Rows are points. Two turns around zero, p and q, are shown by what they do to some points. Where does a point land after both, in the order given? Backwards means that the second turn is done in reverse. Each puzzle has new turns, and all numbers are rounded.
(in the rows, 128 means zero)

Turn p:
[ 95  87 120] -> [ 81 104 130]
[145 129  84] -> [130 130  81]
[147 156 147] -> [161 144 140]
[ 88 158 133] -> [107 169 148]
[165 110 156] -> [161  93 141]
Turn q:
[122 105 145] -> [136 106 145]
[140 186 127] -> [ 90 172 119]
[187 116 136] -> [162 164 163]
[114 116 127] -> [131 110 124]
[ 78 117 104] -> [123  88  88]
Where do these land?
q, then p: [119 135  75] -> [127 141  75]
q, then p: [111 127 151] -> [110 115 146]
q, then p: [131 121 172] -> [126 114 170]
q, then p: [137 110  73] -> [155 128  76]
q, then p: [142 146 170] -> [123 142 174]

Turn p:
[108 151 123 107 152 128] -> [108 163 127 134 144 124]
[ 96 149 103 119  80  67] -> [126 143 127  97 101  48]
[126 129 147 110  63 115] -> [167 139 140  92  87 110]
[ 93 134 129 173 159 155] -> [101 124 141 191 121 135]
[137 145 128 125  83 148] -> [158 140 109 122  91 132]
[170 134 123 122 158 145] -> [135 123  99 132 163 158]
[162 144 149 130 151 119] -> [155 127 123 136 168 134]
[132  36 106 157 162 159] -> [ 74  52 144 129 125 182]
[129 130 144 109 144 115] -> [130 141 142 118 152 128]
Turn q:
[146 162 129  73 110 107] -> [145 166 155  86 155 110]
[103  75 143 157 188 191] -> [113  50  91 171 151 172]
[ 89  82 142 155 122 138] -> [ 92  85 132 140  99 152]
[135 149  90 113 114 123] -> [124 170 112 111 132 124]
[119 163 139 137 143 151] -> [145 141 137 158 146 151]
[138 129 123 132 126  77] -> [121 139 138 127 113  81]
[166 137 130 129  94 109] -> [158 146 132 103 100 107]
Where do these land?
q, then p: [125 157 141 174 135 176] -> [148  96  95 168 107 158]
q, then p: [147 166  92 152  95 144] -> [154 151  71 140 112 118]
p, then q: [114 139 100 110 119 148] -> [113 164 130 123 126 146]
q, then p backwards: [162  64 146  56 136 137] -> [185  73 108 106 123  68]
p, then q: [115 140 142 160 123 113] -> [136 118 137 140  99 104]
p, then q backwards: [114  82 119 118 123  98] -> [115  92 146  98 113 105]
q, then p: [127 156 122 151 179  78] -> [133 100 141 164 153  69]
q, then p backwards: [120 121 162 104 115 129] -> [128  93 152 121 128 116]

Turn p:
[137 124 111 133 111 159 157 134 115] -> [138 114  99 144 114 146 154 127 118]
[134 147 113 116 142 151 112  61  74] -> [162 141 130 140 170 153 118  83  72]
[153 124 120 152 139  78 111 136 153] -> [115 138 119 136 143  83  94 153 149]
[ 92 134 132 165 153 164 183 144 139] -> [ 73 107 126 161 122 151 178 113 141]
[153 139 150 111 141 147 136 148 139] -> [146 132 140 126 140 132 162 149 149]
[131 128 128 103 112  31 119 148 142] -> [124 163 139 100  95  49  96 148 131]
[ 97  64 124  98 121 157 137 137 149] -> [108  82 115  68 112 151 144 136 121]
[146 139 149 137 100  83 103  70 102] -> [169 125 155 148 133  91  75 103 101]
[117 141 118 107 117 160 119 149 163] -> [133 136 116 101 117 156 142 121 169]
[120 140 135 159 144 150 103 154 104] -> [113 143 141 157 133 170 117 149 130]
Turn q:
[147 104  86 132 147  92 132 137  91] -> [170 120  71 136 138 124 107 123 114]
[155  97 156  93 100 124 114 139 104] -> [154  97 136  98  96 114 148 108 100]
[ 94 151 170  96 147 168 122 135 126] -> [ 82 132 155  95 134 144 154 158 101]
[128 172 104 115 153 116  95  89 105] -> [119 193 108 125 130 139 108 114  93]
[113 168  85 111 104 126 143 135 100] -> [109 152  77 143  91 137 143 138 129]
[106 109 113 146 161 153 109 165 163] -> [119 112 138 105 149 130  86 174 156]
[158 143  84 133 101 162 104 110 149] -> [130 161 126 107  94 147 105 103 174]
[159 168 164 159 109 143 177 108 165] -> [127 154 169 155 145 130 185 110 178]
[117 109 161 138 166  89 150 105 176] -> [114 116 155 149 194  87 122 112 128]
[110 109 151 160 101  95 138 156 122] -> [147  91 143 174 116 110 131 149 123]
[121  79 135 126 119 139 124 129 106] -> [138  81 129 120 121 146 118 118 112]
Where do these land?
p, then q: [128 128 135 172 156 142 148 115 124] -> [126 109 136 153 163 154 107 142 129]
q, then p: [129 168 126 144  86 116 158  98  85] -> [131 106  99 194 113 137 137  91 129]
p, then q backwards: [ 76 106 105 151 121 105 100 160 151] -> [ 84 132  84 105 114 160  99 125 155]
p, then q: [140 116 106  90 142 101  89 130 161] -> [112 158 107  88 126  82 121 135 111]
p, then q: [ 99 138 159 112 107 131 164  98  98] -> [140 109 144 154 123 152 162  83 105]
p, then q backwards: [158  95 134  97 141 143 164 111  95] -> [137 116 172 106 149 110 145 149  85]
q, then p: [157 166 163 135 138  92 145 134 163] -> [112 147 155 161 136  70 148 129 143]
q, then p backwards: [135 155 167 146 169 130  78 156  86] -> [158 115 146  87 142 125  94 149  61]
q, then p: [108 142 118  98 157 141 110 168 133] -> [118 171 127  95  99 137 139 149 126]
q, then p: [158  97  99 113  88 161 140 139 160] -> [146  91 108  75 122 104 121 107 158]
p, then q: [119  97  97 150 103 148 113 100 153] -> [120 115 116 101 119 141  73 101 133]

Turn p:
[119  85 142 122 142 148 132 118  96  77 175 126] -> [152  80 142 143 147 169 155 131 131  85 142 152]
[ 75 183 140 147 119  92  84 182 123 165 117  58] -> [101 127  86 165 101  93  50 136  78 117 151  66]
[132 151 191 151 140 153 145  90 129 118 126 145] -> [126 130 189 142 108 165 124  83 126 139 119 129]
[120 159  99 111  92 133  98 120 125 176  92 159] -> [104 148  83  83 125 120 106 110 112 179 120 134]
[134 132 131 165 159 152 162 135 107  82 139 154] -> [158 132 147 181 125 150 153 115 128 118 104 167]
[160 136 163 150 123 163 127 125  97 124  88 132] -> [137 112 149 139 102 163 127 127 118 170  84 119]
[102  84  68 103 132  88 145 120 156 128 142  97] -> [101 137  97 106 158  88 156 155 152  67 140 122]
[159 146 134 150 100 152 100 128 157 128 116 136] -> [155 146 127 107  91 142  99 127 149 152 119 125]
[122  72 100  85 177 126 142 135 156 141 146 118] -> [ 97 126 128 133 181 116 154 169 176 111 157 135]
[157 120 126 143 130 127 145  93 107 116 124 129] -> [145 122 140 123 132 138 161 108 135 127  97 117]
[137 163 135 148  82 161 136 132 123 168 127 137] -> [125 135 109 121  70 134 131 102 120 173 138 125]
[164 112 155 134 179 109 138 121 108 104 180 141] -> [176 103 172 163 170 126 152 112 144 120 143 127]
[123 141  69  97 102 145 104  97 155 131  95 155] -> [113 175  85  65 142 144 122 128 137 139 111 149]
[ 73 134 146 149  97  66  94 187 141 170 105 108] -> [ 94 106 108 131  98  51  54 143  93 121 138 114]
[143 103 120  66 146 106 168 135 140  92 150 126] -> [137 141 159 117 170 121 177 172 121 102 156 139]
Turn q:
[ 66  99 124 122 178 120  89 131 162 130 161 152] -> [ 95 156 156 103 170 118  71 167 149 131 162 115]
[140 207  88 130 124 140 115 118 108 171  88 136] -> [131 170  68 186 114 113 134 142 116 131  75 137]
[118  87 155 143 140 159 144 124 137  92 124  60] -> [145  84 165 110 158 155 155 120 155 108 122  77]
[181 169  82 165 116  96 122 129 100 138 111 133] -> [148 119  88 187  95  86 129 118 111  99 119 154]
[176 158 115 147  97 138 130  75 116 150 141 165] -> [ 91 137  85 161 106 110 134  66 113 134 121 145]
[ 81 131 116 113 132 100 127 145 163 177 170 126] -> [119 164 146 122 141  84 124 167 130 179 160 114]
[151 104 149 115 117 165 107 162 166 106 123 102] -> [156 118 150 127 115 175 129 120 184 137 141 116]
[156 186  97 102 104 101 107  97  83 131 136 138] -> [138 169  62 146  97 113 133 109  82 107 136 130]
[135 157 145 149 115 116 116 135  71 155 130 149] -> [123 142 133 170 110 132 123 122  66 126 118 144]
[105  68 150 131  96 125 145 124 131  92  92 124] -> [136  76 156  70 111 142 112 119 128 130 103 115]
[ 80  93 106 111 153 144 156 164 120 123 155 142] -> [ 98 102 134 102 150 142 129 192 124 144 158 129]
[143  64 169 104 160 132 155 133 143 114 102 104] -> [166  88 157  84 177 159 134 112 148 136 125 143]
[131 140 168 131 132 128 152 127 165  85 131 135] -> [117 140 163  95 120 135 157 112 158 103 124 146]
Where do these land?
p, then q: [126 113 110 131 122 123  90 132  82  92  81 114] -> [164  89  99 138 136 163  95 156 132 115 101 136]
q, then p backwards: [111  94 115 160  93  68 109 154  93 148 125 154] -> [109 142 185 141  92  93 109 189 120 128 118 138]
p, then q: [105 107 177 113 148 154 179 136 104  86 143 140] -> [ 74  94 181 123 128 169 140 118 105 124 118 152]
q, then p: [126 154 151 118 169 141 146 113 159 153 105 116] -> [106 179 158 155 144 121 122 124 133 150 109 125]
p, then q backwards: [ 99 145 140 100  89 126  80 151 146 152 134 112] -> [103  91  94 101 111 109  96 124 112 115 155 159]
q, then p: [122 205 148 178 107 109 131 108 171 118 146 143] -> [120 167 164 109  89 101 109  89  68  91 114 127]
q, then p backwards: [167 121  89 143 144 155  92  47 147 141 140 139] -> [ 83 144  87 165 169 117  91  99 124 185 148 121]
q, then p: [ 99 139 121 127 105 105 169  93 138 137 142 186] -> [ 85 126 111 102 157  97 126 109  72 123 141 149]
p, then q: [182 137 156 107 104  99 145 105 165 120 130 171] -> [157 180 134 109 136 142 161  86 108 155 135 167]
p, then q backwards: [137 122 104 122  95 175 156 155 129 101 126 127] -> [136 166 117  96 112 138 149 175 115 113 120 140]
q, then p backwards: [107 137 153 114 129  71 158 131 143 119 148 107] -> [157 129 132  97 100  82 160 122 149 118 139 143]
q, then p backwards: [104 117 118 162 151 136 111 148 166 109 118 118] -> [138  88 145 140 156 120 115 131 167 123 121 107]
p, then q: [131  78 115 145 140 162  90 160  91 169 113  74] -> [147  64 138 143 132 109  95 173 174 161 133  90]
q, then p: [185 117 103 110 139 163 111 142 107 146 109  63] -> [157 138 111 152 112 135 166 138 208 134  98 106]
p, then q: [120 136 120  92 186 133 152 145  79 128 160 156] -> [ 78 103 144 163 185 112 139 138 109 112 136 160]
